Every row gives one point. Each copy is the shape, with its points in the same order, turned, moved and blurred by noise. Some copies are also mirrored. Which?
In the rows, zero is written as 128.

Shape, 6 rows:
[[138 118 140]
 [ 99 201  87]
 [185 102 113]
 [155 100 135]
 [120 119 102]
 [115 168 139]]
Copy 1 (6 x 3):
[[149 119 139]
 [ 61 158 110]
 [189 131  93]
 [164 113 129]
 [123 104 116]
 [111 156 143]]
Copy 1 is: only turned
Copy 2 (6 x 3):
[[139 136 127]
 [ 87  51  93]
 [182 150  89]
 [157 151 120]
 [114 133  96]
 [117  86 135]]
Copy 2 is: mirrored
Copy 3, 6 rows:
[[135 146 110]
 [159  38 115]
 [165 169  72]
 [136 162 100]
 [122 116  90]
 [141  97 147]]
Copy 3 is: mirrored

Shape, 8 rows:
[[162 125 108  73]
 [150 144 113 114]
 [110 166 121 111]
 [109 149 108 102]
 [102  93 174 177]
 [157  89 158  82]
 [142 101 149 105]
 [105  63 112 147]]
Copy 1:
[[169 136  81 115]
 [161 126 116  90]
 [122 147 124  89]
 [104 137 103  92]
 [118 118 188 181]
 [182 155  92 169]
 [150 141 111 155]
 [119  84 121 176]]
Copy 1 is: mirrored
Copy 2, 8 rows:
[[ 95  98 145 163]
 [136 103 126 150]
 [140 146 127 127]
 [119 133 120 121]
 [185  74 156  54]
 [104  73 190 130]
 [123  82 170 118]
 [123  56 121  64]]
Copy 2 is: mirrored
Copy 3 (8 x 4):
[[144 118 110  70]
 [148 133 108 110]
 [110 159 107 123]
 [107 139  98 112]
 [111 107 184 183]
 [139 101 172  75]
 [131 110 159 102]
 [108  60 138 149]]
Copy 3 is: only turned

Shape, 11 rows:
[[133  88 109 150 120 137 147 157]
 [140 143 165 104 127  87  89  92]
 [173 122 142 100  99 202 157 183]
 [202 126 136 122  79 146 139 155]
 [140  96 153  86 105 102  78 109]
 [112 138  86 184 110 184 103 126]
 [134 142 116 134 166  90  49  83]
 [148 116 137 128 129 150 145 121]
 [117 130  62 135 136 120 126 169]
 [145 102 115 161 158 139 103 186]
 [ 81 149 119 179 142 105  76 129]]
Copy 1, 11 rows:
[[181 115 130 145 118 136 105 163]
 [112 121  83 134 159 106 176  97]
 [157 144 182 126 154 208  96 125]
 [183 172 126 116 158 168 119 120]
 [154  88  85 115 171 122 147  88]
 [132 135 104 142  78 135  51 136]
 [ 98 107  66 120 142  55 118 105]
 [152 131 130 127 113 147 140 137]
 [132 113 103 134 143 123  81 194]
 [168 118 145 169 136  93  85 154]
 [109 125  60 182 115  82 101 137]]
Copy 1 is: mirrored
Copy 2 (11 x 8):
[[ 94 149 101 110 117 156 149 134]
 [186 135 147  99 136 113  73 130]
 [119  77 152 137 107 159 198 158]
 [146  79 106  94 104 137 170 158]
 [155 120 146  93 150 145  70 164]
 [ 86 111  92 179  91 123 106  98]
 [171 142 105 129 171 109  49  87]
 [133 126 137 117 110 152 136 110]
 [ 74 144  98 126 159  99 141 119]
 [123 155  81 157 154 152 153 136]
 [126 176  97 165 128  94  74 115]]
Copy 2 is: mirrored
Copy 3 (11 x 8):
[[111 111 106 183 117 150 143 140]
 [161  93 123  67 123 135 127 103]
 [129 158 136 174  61 173  79 166]
 [167 128  93 156  60 150 100 139]
 [139  76 101  73 115 166 122 137]
 [ 63 144  87 163 109 152 120  68]
 [118  69 103  76 159 108 106  68]
 [120 110 137 146  89 136 129 123]
 [ 93 139  79 160 156 108 123 140]
 [120 104 107 184 159 156  93 120]
 [106 127 101 121 183 141 145  60]]
Copy 3 is: mirrored
